Every row gives one point. Each copy is the shape, with its points in the same order, turned, moved and blurred by noise. Say if it was mirrored as well.
In the rows, zero is written as 128.

Shape:
[[127 172]
 [106  82]
 [137 162]
 [121 168]
 [119 173]
 [165  91]
 [119 172]]
Copy 1:
[[107 166]
 [124  76]
 [118 161]
 [101 161]
 [100 163]
 [172 109]
 [100 164]]
Copy 1 is: only turned
Copy 2:
[[169 138]
 [103  75]
 [157 150]
 [172 139]
 [179 133]
 [ 77 134]
 [174 130]]
Copy 2 is: mirrored
Copy 3 (7 x 2):
[[119 171]
 [175  92]
 [113 155]
 [123 169]
 [122 176]
 [115  78]
 [121 173]]
Copy 3 is: mirrored
Copy 4 (7 x 2):
[[145 170]
 [ 91  93]
 [150 156]
 [137 168]
 [134 171]
 [150  79]
 [139 170]]
Copy 4 is: only turned

Shape, 7 rows:
[[182 114 152]
 [169 116 152]
 [157  52 115]
 [101 116  93]
 [182 139 146]
 [145 146 150]
 [ 92 141 137]]
Copy 1:
[[178 126 106]
 [169 121 115]
 [177  54  84]
 [ 96  70 114]
 [161 145 105]
 [140 133 131]
 [102 100 155]]
Copy 1 is: only turned
Copy 2:
[[144 131 188]
 [145 126 177]
 [ 69 121 181]
 [104 122  98]
 [158 145 174]
 [165 123 147]
 [146  96 101]]
Copy 2 is: mirrored

Shape (7 x 4):
[[130 113 116 155]
 [ 86 147 213 117]
 [145 104  88 100]
 [141 134 146  91]
 [186 172 140 145]
 [115 113 124 133]
 [124  80 176 157]]
Copy 1, 7 rows:
[[153 102 135 154]
 [120 140 188  57]
 [139  90  77 128]
 [106 102 115  93]
 [ 74 115 134 169]
 [156 114 126 122]
 [160  76 191 114]]
Copy 1 is: mirrored
Copy 2, 7 rows:
[[ 98 147 129 154]
 [154 141 206  86]
 [111  94  87 148]
 [157 110 131 116]
 [172 184 101 145]
 [105 132 135 139]
 [119 133 194 173]]
Copy 2 is: only turned
Copy 3:
[[132 143 141 157]
 [ 52 200 148 122]
 [159 121  97 115]
 [111 146 126  83]
 [124 115 198  96]
 [126 148 128 146]
 [135 199 143 149]]
Copy 3 is: mirrored

Shape, 12 rows:
[[114  68 172 156 155 158]
 [155  87 135 137 107 127]
 [132 155 117 105 129 136]
 [132 149 144 151  60 119]
 [116 119 141 108 131 135]
 [145 120 130 156 141 126]
 [141 211  89 172  69  77]
 [128 120 180  82 167 150]
 [145 144  69 178 112  86]
 [163 148 148 171  93  72]
 [ 92 171 151 103 111 102]
 [100 161 101  94  92  73]]
Copy 1, 12 rows:
[[ 86  75 160 101 123 159]
 [145 100 144 127  96 128]
 [148 156 141 135 159 131]
 [118 165 136 158  80 106]
 [131 121 166 132 148 127]
 [123 119 121 109 125 141]
 [144 207  54 161 105  84]
 [123 125 197  91 169 140]
 [150 134  54 144 113 120]
 [126 152  95 105  77  85]
 [111 166 153 149 154  87]
 [157 146 123 178 153  67]]
Copy 1 is: mirrored
Copy 2, 12 rows:
[[125  61 120 149 159  86]
 [175 124 131 147 132  79]
 [151 141 132 134 133 161]
 [154 154 198 158 111 107]
 [143 117 120 134 116 129]
 [145 130 135 138 167 102]
 [144 244 197 156 139 133]
 [143  73 122  94 131 142]
 [141 217 130 165 162 101]
 [148 186 187 122 142  77]
 [113 146 162 118  90 156]
 [134 199 133 131  79 140]]
Copy 2 is: only turned
Copy 3:
[[ 92  58 176 102 151 133]
 [103  77 104 108 112 140]
 [142 141 108 111 144 153]
 [103 135 119 122  72 176]
 [124 119 135  90 138 136]
 [112  97 125 143 137 140]
 [109 196  80 185  79 173]
 [169  96 162  79 152 124]
 [ 81 145  71 179 125 138]
 [113 122 112 169  63 131]
 [135 179 143 101 106 134]
 [114 194  87 102 105 120]]
Copy 3 is: only turned
Copy 4:
[[ 98  72 162 153 131 112]
 [143  74 118 103 117 125]
 [144 156 110 120 152 130]
 [159 129 120 104  81 178]
 [113 126 136 109 141 118]
 [154 110 120 141 113 113]
 [202 188  77 120  55 156]
 [123 130 176 122 188 116]
 [170 138  70 128  67 104]
 [201 122 136 113  65 133]
 [139 184 153  99 117 144]
 [138 188 114  70  95 115]]
Copy 4 is: only turned
